Each row is a point. Examples show where two turns around zero, p and q, send a point. Where does a point land after both, in the order given? Backwards means that the second turn is done in reverse. Each puzzle has new turns, and all numbers are rounded.

Turn p:
[20, -8, -7] -> [16, -7, 15]
[19, 50,  8] -> [-41, -20,  29]
[-19, -41,  27] -> [ 25,  -8, -45]
[-23, -53, -27] -> [ 47,  37, -22]
[ 3, 53,  0] -> [-48,  -4,  23]
Turn q:
[-17, -38,  27] -> [-14,  -6, -47]
[-35,  29, -22] -> [47, 18,  7]
[ 47, -27,  -8] -> [-36, -39,  15]
[-45,  28,   0] -> [ 40,  34, -10]
[-12,  17, -17] -> [24,  6, 11]
[ 62, -10,  20] -> [-60, -13,  23]
Where do these land?
q, then p backwards: [-1, 15, 27] -> [-24,   9, -17]
q, then p: [ -2,  46, -25] -> [-16, -50,   5]
q, then p: [ 30, -12,  34] -> [-17,  32, -29]
p, then q backwards: [-28, -49, -36] -> [-57,  33,  10]

Turn p:
[ 22, -29,  -8, -16] -> [ 20,  -3,  17, -31]
[ 34, -14, -45,  12] -> [ 21,  45,   6, -31]
[ 4, -2,  4, 31] -> [-4, 19, 18, 17]
[-15,  42,  -3,  -4] -> [-25,   2, -35,  12]
[ 41, -16,  10,  -5] -> [ -7,   2,  31, -32]
[11, 47, 21, -2] -> [-51,  -2, -13,   1]
[-97, -27,  20, -16] -> [ 47, -62, -24,  64]
Turn q:
[ 14, -69, -23, -35] -> [ 76,  21,  10, -21]
[-8, 37, 15, 17] -> [-40, -14,  -4,  10]
[24, 37, 34, 10] -> [-49, -10,  22, -16]
[-13,   8,  29,  43] -> [-28, -10,  24,  38]
[18,  5,  6, 16] -> [-16,  13,  15,   0]
[-12,  28, -39,  -1] -> [-12,  13, -46,   3]
[-25, -45, -22, -50] -> [ 69, -14, -21, -13]
Where do these land?
q, then p: [30,  8, 17, 52] -> [-28, -19,  -8,  52]
p, then q: [-43, -37,  -3,   2] -> [-6, 42, 38, -3]
p, then q: [  4,  45, -34, -33] -> [ 20,  13, -60, -11]
q, then p: [ 24, -47, -12,  -6] -> [-46,   0,   8, -27]
q, then p backwards: [-14,  30,  32, -16] -> [  1,  10,  35, -33]
